Each row of a before or after table is a point. One or more steps were done to the points. Then noise was added and the rows were shuffled. The steps act on columns, c1 being the first. Write out the steps. A step turns or swaps two columns, mirrors them in a line or flattens them onto one, adds a multiple of one to another, or multiplies or shifts one. Angles are multiples of 10 degrees, from the lower column toward the higher: turns from -170 to 170, lines from 10 to 170 but not 90. Use the fewest steps. Two steps may share a column if one is a turn and the other turns, adds or multiplies; they go together, in the order done. Otherwise the lowest column goes first.
In the rows, 128 means zero.

Before (14 x 2):
[[ 83  96]
 [ 80 223]
 [146 112]
 [149 102]
 [ 85 154]
 [ 79 106]
 [ 95 115]
 [102 150]
 [ 81 190]
 [ 96 112]
 [ 89  98]
 [ 98 138]
 [133  99]
 [117 114]]
After (14 x 2):
[[154  85]
 [113  95]
 [138  98]
 [ 97  89]
 [111  96]
 [106  77]
 [193  82]
 [ 96  82]
 [104 148]
 [100 133]
 [151 103]
 [223  80]
 [114 117]
 [112 147]]
Steps: swap c1 and c2

Before (10 x 3):
[[120 145 111]
 [152 116 146]
 [161  52  73]
 [154  87 166]
 [168 143 172]
 [182 170 177]
 [122 138 116]
 [122 179 201]
 [137 116  64]
 [ 86 200 105]]
After (10 x 3):
[[160 124 167]
 [151 125 146]
 [117 130 108]
 [171 117 177]
 [115 131 200]
 [121 129 114]
 [168 118  70]
 [ 75 135 105]
 [142 128  63]
 [163 123 169]]
Steps: flatten c1 and c2 onto the line at 170 degrees

Before (10 x 4):
[[122 172 125 156]
 [110 119 103 105]
 [105 108 116  99]
 [119 132 126 109]
 [111 161 130  99]
 [137 126 119 157]
 [118  98 129 160]
 [117 156  94 128]
 [126 145 125 118]
 [249 119 122  93]]
After (10 x 4):
[[127 138 134 117]
 [117 106 116 160]
 [109 111 118 107]
 [249 118 123  94]
 [120 130 128 107]
 [123 160 147 156]
 [117 135 131 128]
 [113 154 143 100]
 [136 124 125 157]
 [104 108 117 100]]
Steps: flatten c2 and c3 onto the line at 30 degrees

Before (10 x 6):
[[ 86 141 150 150  89 134]
 [137 102  90 152 124 205]
 [175 121 127  86 214 125]
 [106 193 151 139  96 138]
 [ 83 149 159 151  82 161]
 [125 119 113 184 115 111]
 [209 147 101  94 177 106]
 [200 154 176 120 158 113]
 [132  74 111 104  89 192]
 [173 129 109 103 154 109]]
After (10 x 6):
[[174 141 113 104 152 106]
 [198 116 180 118 161 113]
 [105 163 188 140  94 138]
 [ 85 125 151 150  88 133]
 [126 131 112 185 114 112]
 [209 160 120  97 180 108]
 [174 124 125  84 214 124]
 [ 83 123 164 154  81 157]
 [132 100  82 102  89 192]
 [136 133  84 154 123 208]]
Steps: turn c2 and c3 by 40 degrees

Before (9 x 8):
[[131 156  93 145 154 120 133 164]
 [150 127 155 137 117  70 118  84]
 [ 94 177  83 118 197  70 122 164]
 [ 89 167  93 121 157 169 124 149]
 [150 173 162 167 178  81  48 118]
 [128 125  92 108 113  42 100 124]
 [107 138 152 151  85 118 130 136]
 [ 71  90 106 230 131 105 132 147]
 [142 217 147 172 111 163 110  92]]
After (9 x 8):
[[130 155  91 145 153 119 132 164]
 [ 72  92 134 231 131 104 131 148]
 [150 174 150 166 178  82  50 118]
 [152 127 145 137 116  70 117  83]
 [ 92 176  99 118 196  70 122 166]
 [141 216 140 175 112 162 110  92]
 [105 137 162 150  85 118 130 136]
 [129 124  92 108 113  43  99 123]
 [ 90 166 113 119 155 170 123 149]]
Steps: add -0.5 times c1 to c3

Before (11 x 9):
[[109 163 161 131 115 125  94 188 154]
 [169 103 157 152 139  92 172 104 141]
 [124 124 132  58 102 102 149 115 183]
 [130 100 160 114 174 100 152  71 142]
 [144 195 166  57 123  80  93 203 197]
 [141 159 176  75 101 108 124 179 133]
 [165  80 152 113 169 156 149 123 152]
 [129 158 163 129 170 160 124 135  97]
 [107 176 190  75 110  78 188 146 212]
 [188 176 114 156 172 181  95 152 106]
 [146 150 197  87  98 160  75 126 155]]
After (11 x 9):
[[ 74 119 155 149 139 119 170 104 142]
 [106 117 159 112 173 145 154  70 142]
 [127 106 153 113 167  79 150 123 151]
 [106 147 187  75 109 174 184 145 211]
 [105 138 175  77  99 131 125 178 132]
 [130 147 114 155 170  45  96 150 105]
 [151 142 163 128 169 108 124 135 100]
 [ 79 152 165  60 118 147  94 203 196]
 [115 127 131  59 103 149 150 116 182]
 [141 138 194  87  99  91  74 127 155]
 [136 141 161 129 114 144  94 188 152]]
Steps: turn c1 and c6 by -130 degrees; multiply c2 by 0.4

Before (8 x 11):
[[ 98 132  93 125 161  26 178 112 113 122 158]
 [141 151 122 178 156 201 126 100  85  83 135]
 [135 225 133 121 152 162 149 108 172 105 159]
 [105 114 102 139 151 206 125 163 100 140 167]
 [142 121 119 150  99 158 192 125 162  97  81]
 [117 125 155 117 161  69 123 123  53 206 176]
 [120 119 116 117 208  74 133 142 174  80 135]
 [119 128  82 144 101  97 113 175 136 146 168]]
After (8 x 11):
[[139 154 118 167 157 205 127 104  86  87  95]
 [ 97 133  91 146 161  26 176 113 112 125 149]
 [119 120 114 124 209  76 132 146 173  81 141]
 [115 125 158 158 161  72 127 128  54 208 173]
 [118 132  78 168 100  97 110 175 136 151 143]
 [141 118 119 109 101 160 189 122 162 102  79]
 [136 227 137 148 152 162 151 108 171 107 153]
 [105 116 101 166 150 203 126 160  98 144 144]]
Steps: turn c4 and c11 by -50 degrees

Before (10 x 12):
[[ 95 146 174 147  50 143 148 161 131 124  72 108]
 [155 141 117 138 152 113 176  93 115  93 156 136]
 [201 129 101 148 113 177 129 159 142 110 155 107]
 [134 123 162 142 124 172  92 159 106  93  56  55]
 [160 132 173 119 119 151 124  88  88 111 145 147]
 [151  89 140  74  37 123 114 181  73 107  72 147]
 [142 141 140 184 137  76 154  65 111 137 127 181]
 [133 180 143 114  96  98 114  99 131 130 135 102]
 [130  81  86 176 141 176 139 116 175 123 115  71]
 [114 162 157 127 136 171 118 187 125 133 139 130]]
After (10 x 12):
[[115 200 156 128 132 172  99 182 128 133 140 129]
 [ 96 186 178 150  51 138 178 164 130 126  71 107]
 [159 175 171 121 120 148 120  88  84 110 145 148]
 [151 131 136  73  38 125  89 182  79 107  71 145]
 [145 182 144 189 138  78 197  65 110 135 125 181]
 [132 225 147 113  98 101  93  98 127 129 134 102]
 [157 176 119 139 150 112 247  97 114  93 152 134]
 [131 117  85 175 141 174 160 115 176 124 117  68]
 [136 166 160 145 125 174  40 159 105  95  58  56]
 [202 169 100 150 116 172 131 157 141 112 153 107]]
Steps: shift c2 by 40; multiply c7 by 2.5

Before (8 x 14):
[[131 179 112 140 148 153 197 167 138 115 113 162  43 113]
 [132 152  88 185 113 116 108 110  83 183 170 155 110  89]
 [ 91 137 100 234 116 156 171 166 106 155  81 107 118 154]
 [113  94 143 123 180 155 116 154 146 115 116 120 203 150]
 [169 108 173 141 110 143 174 147 122 121 158 162 147 147]
 [ 89 164 155 170 195 149  76 152 125 165 102 211 118 145]
 [ 21 135 164 144 136 127 141 182 173 148 124 156  95 193]
 [151  74 106 175 104 103 144 124  69  93 132 130 144 182]]
After (8 x 14):
[[168 107 174 142 110 142 173 148 122 120 158 128 151 148]
 [ 90 163 155 170 196 149  77 153 125 165 102 129 116 146]
 [152  74 106 175 105 104 145 122  70  94 132 128 149 183]
 [114  95 142 123 180 155 117 154 145 114 115 128 225 151]
 [ 91 138 101 234 117 156 170 166 107 156  82 128 114 155]
 [ 21 134 165 144 135 127 141 182 173 149 124 128  84 193]
 [131 152  88 185 112 116 108 111  81 184 170 128 105  88]
 [131 179 111 141 148 152 197 166 139 117 113 128  16 113]]
Steps: multiply c12 by 0; multiply c13 by 1.3

Before (12 x 18):
[[100 156 184 139 116 102  62 137 153 141  90  59 159 103 112  67 176 134]
 [103 113 142 196 131 181 136  93 129 152 132  87 140 102 141 126 106 131]
 [153  63 180 185 149 167 173  86 177 128 127 123 113  90  92 112 163 110]
 [148 130 158  83  84  82  96 145 144 154  65  69 169 123 110  79 144  71]
 [162 118 103  88  99 155 104 182 122  92  90 138 134  63 127 104 203 161]
 [ 88  89 138 166 174 149 196  81 136 133 122  87 168  92 113 128 172 132]
 [ 93  34 150 200 121 150 169  48 114 155 151 100 118  76 137 102 170 129]
 [136  60 139 185 169 165 165  66 146 123 124  32 130  54 132  87 137 124]
 [181 159 136  99 145 114 127 185  75 114 135 134 117  52 124  91 187 135]
 [160 158 132 146  93  53  77 172 131  85  82 102 188 102 131  71 153 124]
 [151 148 133  78 116 128 141 116 119  87 126 147 140  45 106  66 145 164]
 [150 135 182 104 123 101  28 130 111 102  83  91 206 122 140  89 159  99]]
After (12 x 18):
[[ 91  24 132 144 122 150 168  48 114 174  97 129 135  76 137 101 171 128]
 [180 158 127 119 147 115 128 186  74 106 118 127 145  52 125  91 185 136]
 [152 145 124 111 116 128 141 117 118  75 126 127 169  54 107  65 145 163]
 [103 109 122 144 132 182 136  94 128 171 114 127 148 108 141 127 106 132]
 [134  49 117 134 169 164 164  65 148 143 122 127 155  61 133  85 137 123]
 [153  49  93 135 149 167 173  85 176 146  88 126 127  89  89 111 162 109]
 [ 88  70 118 134 174 148 195  81 136 147 125 129 177 108 115 127 172 133]
 [159 172  90 118  93  53  77 172 132  96 155 127 193 125 132  71 153 123]
 [100 175  62 133 117 102  63 136 153 143 111 126 167 115 112  68 176 134]
 [162 127 116 113  98 155 103 181 122  83 169 129 156  67 128 105 204 160]
 [147 138  60 131  83  83  96 146 144 135 145 127 170 137 111  80 144  71]
 [150 164  59 119 123 101  29 129 113  97 114 129 202 149 138  90 157  97]]
Steps: add -0.3 times c7 to c2; turn c3 and c11 by -130 degrees; flatten c4 and c10 onto the line at 70 degrees; multiply c12 by 0; turn c13 and c14 by 20 degrees

Before (11 x 24):
[[122 144 108 142 120 124 100 114 165 115 130 125 184 132 148 111 133 131
   97 125 119 133 146  89]
 [138 168 110 129 153 113 130  83 135 164 135 126 152 133 155  84 116 155
   90 146 135 136 133  95]
 [100 126  85 145 145 122 126 120 141 134 147 110 160 142 134  98 138 152
  115 102 128 156  98 110]
 [124 129 128 140 160 141 129 166 117 169 120 103 171 157 163 105 128 139
  145 143  65 116 187 153]
 [157 133  68 144 140 119 150 109  95 131 134 144 164 125 173  97 131 127
  126 153 125 169 150  90]
 [108 172  98 133 156 172  98 167 128 174 159 126 149 158 174 120 167 134
   93 175  98 105 169 141]
 [117 163  85 163 153  94 160 112 145  94 116 114 143 151 183 127 115 126
  138 132 166 156 131 128]
 [182 110 131 114 140 130 118 169 118  68 112 133  93  69  88 130  87 160
  115  86 114 126 112 113]
 [150 153 138 108  94 149 103 155  94  75  88 111  70 114  99 127 118 130
  144  50 152 123 126 119]
 [167 116 117  86 164 149 114 154 121  68  95 153  72 134  78 119 102 132
  124  83 136 142 148  92]
 [124 145  76 135 135 112 149 100 155 146 155 127 139 137 138 159 129 135
  138 116 162 138 157 102]]
After (11 x 24):
[[123 144  88 142 121 123 101 114 166 116 131 126 185 131 146 113 133 131
   97 126 121 136 146  87]
 [178 108 133 111 111 127 117 171 119  67 113 135  94  70  87 129  86 166
  119  86 135 127 113 113]
 [139 172  88 128 131 113 130  84 139 165 136 130 152 133 154  85 119 156
   89 145 154 136 133  94]
 [122 147  24 135 161 110 148 101 155 143 159 125 138 138 137 160 130 135
  140 116 141 136 154 103]
 [114 160  43 163 161  96 161 114 148  94 119 114 142 150 182 126 116 125
  140 133 159 156 129 126]
 [123 132 127 139  59 139 127 167 118 168 121 102 170 157 167 103 126 136
  148 144 147 116 185 152]
 [148 153 148 107 155 154 104 157  94  79  88 112  71 113  97 128 118 132
  144  51  98 123 126 120]
 [ 98 125  40 146 127 124 125 122 139 132 149 112 163 139 135 100 139 153
  115 104 144 157  99 110]
 [158 134   8 139 124 121 148 110  94 132 134 146 165 125 173  95 126 128
  125 156 140 170 149  92]
 [107 171  69 135  95 171  96 164 127 177 161 126 147 157 176 118 163 131
   96 178 150 109 169 139]
 [165 117 106  87 131 151 115 149 123  69  95 155  70 138  78 119 103 131
  122  83 165 144 148  89]]
Steps: multiply c3 by 2; mirror c5 and c21 in the line at 50 degrees

Before (10 x 32):
[[175  73 201  81 104 148 112 104 120 135 154 151 179 123 137 177  77 139
  155 152  94 137  88  76 119 153 118 208 165 166  70 101]
 [ 63 122 129 138 106 146 147 151 164 182 111 103 107 122  84  83 112 185
  189 181 188 143 172 135 124 102 120 113  83  99 119 106]
 [117 199 104 154 152 168 192 143 109 151 102 118 164 128  95  95 161 199
  175 140 104 100 157 164 177 118 165 101 135 123 167 134]
 [174  73 181  87  87 116  96 106 101 158 174 151 131  61 120 117  44 151
  138 149 121 106  80 144  91 171 105 174 152 154  50 100]
 [ 77 128 122 151 156 197 158 163 140 171  56 139  98 136 110  86 126 149
  163 210 113 101 145 144 132 130 130  92  74 109  92 108]
 [ 95 105 121 103 184 110 204  55  87 101 170 182 132 177 145 115 131 102
   85  93 121  81  97 111 195 115 175 151 120 127 107 142]
 [101 127  65 129 133 167 149 141 117 199  73 119 113 140 113  43 117 218
  154 181 151 118 116 115 161  98 150 124 100  79 139 158]
 [185  83 175  67 124 152  89 121  82 103 189 197 132 120 119 162 106 144
  117 109 142 103  68  99  82 147 123 194 175 178 104  84]
 [ 80  90 142  92 185 102 151  33  46 108 157 190 124 191 169 126 132 147
  117 143 122 112 108 130 180 163 156 126 144 147 147 129]
 [161 134 143 140  94 183 116 104 149 189 147 155 109  99 133 169  92 177
  139 167 133 132  90 123 111 130  74 161 154 164  58  94]]
After (10 x 32):
[[ 95 138 121 104 183 110 203  52  85 100 169 182 160 181 143 114  97 138
   95  93 118  81  93 110 197 113 178 151 120 126 106 143]
 [ 79 100 140  95 186 104 151  34  47 108 154 187 135 190 171 127 101 116
  115 142 124 115 105 129 181 166 158 126 145 151 149 130]
 [160  75 143 140  92 186 120 105 149 190 148 155 106  99 132 167 161 125
  124 169 135 127  87 124 111 128  71 162 156 163  57  92]
 [168  36 181  84  86 119  93 111 100 158 178 152 122  61 121 115 116 177
  136 150 124 108  78 140  90 169 106 177 151 152  54 102]
 [118 131 107 156 149 169 190 142 109 153 103 118 124 126  93 100 205  58
  185 144 108  96 158 165 174 122 164 102 134 123 167 134]
 [ 77 114 124 150 158 197 158 163 142 173  55 138  81 139 108  86 138 118
  135 212 113 104 143 143 134 134 128  89  76 109  92 107]
 [177  62 199  80 103 152 113 101 119 134 151 150 148 126 137 179 103 159
  183 151  93 136  88  78 119 153 116 210 168 164  70 100]
 [187  80 176  69 123 152  86 120  81 105 187 197 139 118 120 162 104 134
  123 107 141 105  68 102  80 149 126 193 176 177 103  89]
 [ 64  77 127 137 102 145 142 154 167 182 109 100  73 120  83  85 147 105
  160 184 191 146 178 134 124 107 121 112  81 101 117 107]
 [105  60  62 131 134 164 148 142 119 197  72 118  98 141 113  41 166  78
  137 181 152 119 118 114 163  99 152 123 101  80 137 156]]
Steps: turn c17 and c18 by -130 degrees; turn c2 and c17 by 60 degrees; turn c13 and c19 by 40 degrees

Before (8 x 48):
[[183 160 148 123 163 155 110 132  91 150 132 109 101 146 110 121  58  97
  146  83  92 116 193 162 128 108 121 147 131 164 147  76 136 165 171  84
  100 190 142 169 152 139 139  86 129 112 136  89]
 [126 124 153  52 104 128 120 120  82 145  89 109 134 121 150 105 109 108
  108 113 146 162 106 165 134 173 149 149 111 100 138 119 144 141 158 115
  100 115 132 132  93 113 145 128 105 133 178 117]
 [ 89 116 161 109  90 119 107 139  89 142 167 114 106 128 123 137 121 143
  123 136 135 131 119 124 194 100 104 157 125 162 112 125 148 110  94 175
  107 136 150 125 144 134 147 143 117  99 142 125]
 [168 149 159  99 142  48 125 123 116 135 133 135 137 148 131 104 134 175
  135 151 167 121 144 108 115  99 147 134 137 137 134 141 145 108 166 143
  112 140 151 110 171 134  52 110 113 150 111 120]
 [200 189 153  67 113  99 117 135 120 113  87 153 123 101 206 133 123  94
  119  96 136 152  86  77 170 132 135  72 120 111 130  83 124 119 144 102
  114 127 162 183  86 157 123 158 187 124 127 146]
 [ 92 147 138 189  83 103 144  85 145 113  94  77 166 127 126 132 105 135
  167  87 112 128 172 153 118  70 114 106  74 145 165 134 150 185 113 137
   84 135 116 151  86 173 194 150 108 137 160 127]
 [ 96 120 127 120 106 150 109 125  63  97 136  88 153 151 163 133 122 122
  170  61 116 123  83 138 142  89 132 123 166 141 110 144 110  99 163  78
   90 111  88 138 122 118 148 144 124  86 125 109]
 [138 148 151 121 106 141 114  98  59 142  95 100 119 113 108 118 137 160
  124 126 168 166 100 128 142  81 123 116 156 118  95 142 163 140 145 126
  127 118 138 170 173 125 123 129 154 174 180 124]]
After (8 x 48):
[[140 148 150 122 105 141 115 101  58 143 144 100 117 144 130 117 135 159
  124 124 249 163 101 126 143 183 126 115 156 154  96 144 163 141 146 128
  129 118 137 172 174 124 122 125 154 174 174 123]
 [ 98 119 126 121 106 148 111 124  64  96 105  88 152 142 127 133 119 124
  170  62  90 123  84 136 141 163 132 123 167 114 111 144 111  99 164  79
   90 115  87 137 121 118 146 145 123  85 125 110]
 [ 91 147 140 188  81 103 143  85 146 114 140  77 165 163 128 134 105 135
  168  85  81 129 169 152 118 195 114 106  73 124 165 132 150 185 114 136
   84 134 118 150  85 174 193 148 107 138 164 127]
 [169 149 158 100 142  49 125 122 115 134 113 134 138 143 126 104 132 175
  136 151 244 119 145 107 115 151 146 134 140 113 136 140 144 109 167 144
  112 140 151 108 171 134  52 111 112 153 115 119]
 [ 88 115 162 107  91 120 107 137  89 144  84 115 105  89 129 139 121 142
  123 136 149 129 120 125 195 140 104 157 124 101 113 122 148 111  94 175
  107 137 150 125 143 136 146 141 118  98 151 125]
 [200 189 154  70 113  98 118 136 120 112 167 154 121 139 127 132 122  94
  118  97 151 152  86  77 169 137 136  70 120 147 133  82 125 117 145 100
  115 125 165 184  87 157 123 158 188 123 121 142]
 [126 124 154  53 102 126 119 121  82 145 180 106 135 162 129 106 112 106
  104 114 183 159 106 165 132  97 149 149 109 173 137 119 147 139 160 116
  102 113 132 133  90 114 145 129 105 133 164 117]
 [184 161 151 122 163 153 106 132  89 151 114 107 101 141 128 121  60  97
  146  84  20 115 192 161 127 146 120 145 133  95 147  74 136 167 173  84
  100 189 144 170 151 139 136  86 129 110 144  89]]
Steps: add -1 times c11 to c14; turn c11 and c26 by -160 degrees; multiply c15 by 0; multiply c21 by 3; mirror c30 and c47 in the line at 80 degrees

Before (11 x 64):
[[152 153 121 130 135 148 128 156 142 137 132 160 137  91  99 126 140 126
  135 154  93 136 145 122 103 114 138 131 150 116 143 135  68 117 120 130
  161 118 139 135 167 155 107  97 130 112 124 115 142 126 109 144 120 134
  125 116  98 129 141 175  93 118 111 167]
 [123 152 147 110 128 132 139  98 125 102 148 120 122 133  76 128 103 117
  123 147 146 134 160 147 126 118 106  98 114 132 158  99 129 135 122 143
  107 119 135 127 157 132 112 139 137 150 117 133  96 147 125 116 130 135
  124  72 140 150 117 134  97  91 128 107]
 [114 149 107  96 135 136 131 105 115 139 141  98 160 140 129  98 128 118
  126 149 130 104 139 124 162 129 106 119 139 139  94 135 119 133 134 149
  156 123 134 118 149 120 122 128 137 175 142 150 130 142 146 140 122  64
  108  82 128 144 115 163 130  83 175 134]
 [142 158 119 156 121 117 119 108 138 100 150 129 163 143 125 111 164  97
  132 112 125 131 110 114 128 143 155 133 141 118 136 136 150 146 136 132
  142 148 134 156 113 140 144 133 131 126 113 159  99 126 137 126  98 118
  144 131 131 175 122 129  97  93 152 161]
 [128  89 103  90 137 155 171 132 148 107 164 150  86 163 129 144 103 142
  136 153 117 126 129 126 109 117 131 140 141 122 118 100 147 109 146 123
  138 123 156 121 104 111 113 153 137 143 125 141 130 123 157  98 130 103
  156 158 136 146 140 147 127 116 151 113]
 [132 166 138 118 125 141 161 106 139 101 120 147 113 120 106 120 133 146
  117 159 121 155 115 101 122 161 137 123 133 109 114 138 138 132 119 108
  142 129 130 116 116 139 159 124 120 166 105 159 168 155 115 152 158 140
  138 134 120 114 129 121 122 137 133 143]
 [146 130 133 102 147 112 140 135 119 132 129 148 149 109 126 112 137 125
  173 136 133 145 111 139 114 145 125 135 123 171 133 113 120 118 123 123
  132 137 129 128 129 134 159 110 100 106 151 136 124 142 128 107 126 143
  104 127 134 137 101 139  85 161 110 150]
 [149 136 119 129 138 150 145 129 111 148 166 112 130 152 116  91 131 130
  124 110 131 115 134 114 122 134 103 142 156 166 135 110 120 122 136 136
  148 113 145 146 144 131 130 106 107  95 133 121 128 131  68 122 110  94
  111 123 158 125 162 169 131  96 139 116]
 [127 136 128 168 115  83 137 168 128 130 109 143 136 139  94 100 122 116
  144 148 117 125 129 165 143 151 122 119 121 125 120 122 111 157 158  99
   93 106 100 120 136 160 138  94 104 128 136 125  98 133 117 128 132 122
  106 134 124 130 120 145  91 110 151 131]
 [129 143 169 109 170 133 135 109 157  57 150 120 134 132 132 158 171 167
  143 131 110 130 103 117 111 122 119 146 124 131 152 145 105 124 137 170
  152 143 136 142 132  96 166 137 145 105 148 144 111 145 125 151 144 132
   89 122 151 131 125 127 136 129 122  98]
 [146  98 134 141 162 136 132  96 128 122 103 125 122 153 118 160 106  89
  125 123 124 138 121 132 121 145 142 119 127 145 151 143 116 120 132 140
  148 117 110 142 127 158 132 134 142 111 152 134 118 128  96 127 120 121
  123  99 100 118 118 110 119 113 106 125]]
After (11 x 64):
[[145  98 134 142 164 136 132  96 130 120 105 123 125 152 119 162 109  87
  124 122 125 139 119 133 124 148 145 120 129 144 117 144 116 120 133 138
  148 118 111 140 126 157 132 136 141 112 152 133 121 129  60 126 119 121
  125 101 101 116 120 108 121 116 159 126]
 [125  87 105  89 139 153 169 131 149 105 165 148  88 163 126 141 103 142
  136 151 114 125 127 126 109 116 129 141 144 122 127  99 149 109 141 122
  139 124 155 123 106 111 115 155 138 143 128 138 130 122 185  98 131 102
  157 158 134 145 141 144 123 115 105 115]
 [149 135 119 129 141 152 145 127 110 147 169 112 127 152 116  92 131 130
  122 109 132 114 133 112 120 132 101 142 152 169 118 111 121 120 136 136
  148 113 142 146 142 133 127 107 106  96 133 122 126 132   9 120 108  93
  109 123 157 121 161 171 134  96 119 112]
 [141 158 123 156 123 116 119 108 136  96 152 126 162 143 122 108 166  96
  130 112 123 130 107 115 127 144 155 134 142 115 109 135 149 147 135 133
  140 150 135 155 112 139 142 131 132 129 112 160  98 125 144 124 100 115
  144 130 131 173 123 128  95  92 115 165]
 [129 137 127 168 114  85 140 173 127 129 107 141 137 137  93  98 123 118
  140 147 119 124 130 163 142 151 121 117 121 126 121 123 111 156 159 100
   94 106 101 121 137 161 138  92 105 125 136 124  95 133 105 129 134 123
  107 138 120 131 120 148  91 111 101 130]
 [130 143 169 112 168 130 134 109 158  57 149 122 131 130 131 157 169 168
  144 131 108 128 102 118 113 123 119 149 123 130 113 146 106 124 137 170
  153 143 138 140 131  96 166 138 145 105 147 143 112 147 125 152 143 132
   90 120 148 131 126 125 135 131 144 101]
 [123 153 147 109 131 128 136  96 122 100 148 119 120 131  75 131 105 119
  125 147 147 135 161 148 127 117 104  98 112 133 103  98 129 137 121 143
  108 118 138 129 157 131 110 139 141 152 117 134  98 146 123 116 128 137
  123  73 141 149 118 132  95  92 141 109]
 [146 129 135  98 147 112 141 133 116 131 130 147 148 111 127 118 139 124
  174 137 134 144 110 141 114 142 125 135 122 169 134 114 120 116 123 124
  129 139 128 127 131 133 156 110 101 105 152 134 125 143 127 106 128 147
  102 128 137 135 101 140  83 161 144 148]
 [133 165 134 117 130 141 162 107 138 101 121 145 113 119 105 119 132 145
  115 159 118 156 112 101 127 158 137 122 134 109 137 140 137 131 118 107
  139 129 128 117 117 138 160 124 121 165 105 160 168 153 105 156 156 142
  139 134 121 114 127 119 124 139 117 143]
 [152 156 125 130 135 147 124 158 142 136 130 160 137  89  99 127 141 128
  138 153  93 137 147 124 102 112 140 133 148 119 124 133  67 118 120 132
  161 121 139 135 166 153 104  99 129 111 125 116 143 128  90 145 121 132
  124 116  99 130 142 175  97 119 149 168]
 [113 151 104  97 137 134 132 102 118 138 142  99 163 139 129 101 127 117
  127 148 133 104 140 127 163 130 105 118 140 138 136 137 119 133 134 150
  156 122 134 119 150 122 122 132 138 174 143 149 130 142 164 142 122  61
  108  82 128 147 114 163 130  83  71 136]]
Steps: turn c31 and c63 by 150 degrees; multiply c51 by 2
